Each wall is flat, endless, passes through zero and stands at right angles to its row. A trip goes straight from one point to another. Which walls does it cross, in order?

Walls:
(1): [ 14 -31  26]
(2): [-44 -38 -31]
(3): [ -6  64 -44]
(4): [-18   0 -34]
(5): [-28  41  18]
(6): [ 61 -30 -29]
(7): [-37  31  -2]
Trips:
[ 55 -62   1] to [ 46  20 -53] => 4, 3, 1
[  1 -41   8] to [-24  33  21] => 6, 5, 7, 2, 1, 3
[28 19 46] to [ -5  51 -28] => 3, 7, 1, 4

Walls:
(1): [-16 -10  37 -11  -4  73  -7  16]
(2): [-25 -12 -29 -18  29  49  -2  -3]
(3): [-23  14 -41  22   4   9   9 -22]
(4): [ 10  -1 -11  25  31 -15  -5  26]
Trips:
[-44  30  54 -73 -12   4 -47 -23] to [  3 -15 -45  -8 -23  37  -3 -35] => 3
[ 15  22 -25 -44   1 -22  14  46] to [ 32  -3 -14  12  12 -81  -5 -36] => 3
[-42  34  25 -22  10  10  15  43] to [ -9 -26  12 -28  42 -12  16 -15] => 4, 1
[-95 -15 -30 -31  34  12  14 -40] to [-14  39  -2  11   8   7  15  15] => 4
[-11 -67  11  40  12  36  42  14] to [ 0 -2 50  2 13 38 11  4] => 3, 4

Walls:
(1): [-37 -12 -44  34 -42 -58   3  34 -30 -49  18  -1 -16  31]
(2): [ 13 -13 -32 -28 -54   8  -2 -25 -13  33   9 -41  24 -14]
(3): [-37  26  10 -44 -11  -9 -23  35  18 -10 -20  15  -8  12]
(4): [-28  32  20   2  10 -22 -43 -42  -6  -2 -15 -31 -53   8]
(5): [ 11  46  37  29  22  19  -4 -69 -42 -21  55 -35  21 -14]
(6): [-14 -15 -13 -39  78  37  27 -12 -14 -10  12 -52 -17  29]
(7): [-21  -7   1  51   1 -14 -25 -39  23 -43  36   1  18   2]
(8): [ 87  37  15 -36  18 -19 -15 -41 -20   1  -9 -26  -2  18]
Trips:
[ -8  51  -9  54   8 -86  19  12  32  63  -9  -3  -9  28] to [ 29   1  34 -24 -95   7   0  19  -1  30   4  26  -2 -14] => 7, 2, 4, 1
[ 49   9  27  16 -14 -12 -46 -24  25 -12 -74  61  40  26] to [ 18  49  13 -47  17 -28 -18  -2 -35  13  25 -49 -13 -17] => 4, 7, 5, 2, 6
[ 19   6  -2 -18  35  35  31   7  19 -40 -20  13 -22  66] to [ 48 -37 -29  30  20  -5 -53   4   6 -68  18 -20  53 -49] => 7, 3, 5, 1, 6, 2
[-14  35 -16  37  31  39  -1 -41 -41  27 -41 -42   3   8] to [ 13 -23  35 -36  -8   8  51  14  19 -20 -20  33  29  26] => 2, 4, 5, 3, 8

Walls:
(1): [-33  16  -9  15 -21 -13  18 -19 -32 -39 -36 -34   3 -23 -12  19   2  18
  10 -15   3  -4 -42  15 -23   6  48 -19   2  -4  50 -18]
(2): [ -1  27 -21  11 -17  53 -27   3  22 -33   6  11  -8 -45   6  -8  -5  29
  21 -22  16 -39 -26 -11  29  -1 -39  24  18  47   6  38]
(3): [ 17  40  29 -27 -55  43 -14 -37  27  33 -15 -24 -14  31 -42  -4 -29   2
 -45  36   3 -37 -39 -42 -22  -2  46   7 -22   3 -33  34]
(4): [ 12  42 -20 -14  -9 -33 -21 -21 -47   5  10  11   0  -6  22  -1  -6   9
  13   7  32 -18   4 -43  -8   8 -23  30 -31  56   2   4]
(5): [-51  14   2 -29 -35 -36  52   1  39  17  -8  54  -7 -23  15  36  24  12
  -2 -15   4 -57  -3  21  18  -1 -31 -18 -16  33  22 -29]
Trips:
[ 21   2 -10 -40 -95 -30  10  34 -21 -11 -30  77 -19   5  30 -53  13  28
  -9 -31  23 -16  44 -11  -3  27  20 -45  14 -29  45  -5] to [-33  10  11  -6  47 -17  10  19   8 -31  22  -8  16   6  -1  61  24  -7
  -7   3  27  15 -15 -37  30 -14   1   7 -22   2 -39 -11] => 1
[ -4  17  31  -2  14 -37 -27  -6  55  -4 -23  12   2  26   1 -27  32 -17
  16 -22  39   9 -23 -26  28  86 -13  -5  22  -8  31  17] to [ -4  -2 -11 -25  29  19 -24  21 -18  16  12  12  26  -2   0  10  36  -8
   1  49  -9  -9  31 -35 -39  30   2  15   1   1   0   8] => 5, 2, 3
[-43 -29 -34 -19  52   0 -50  -4  18 -56 -18 -31 -20  17  15   2 -19  28
  17 -51  56   0 -46   9  13 -56  -2  34  16   0  12 -28] to [ 19 -35  39  31  38 -27 -10 -48  41  -2  -2 -36  28  14 -41  15  20  22
 -16  13 -16 -37  12  24 -11  25  23  23 -10  13  24 -23] => 2, 3
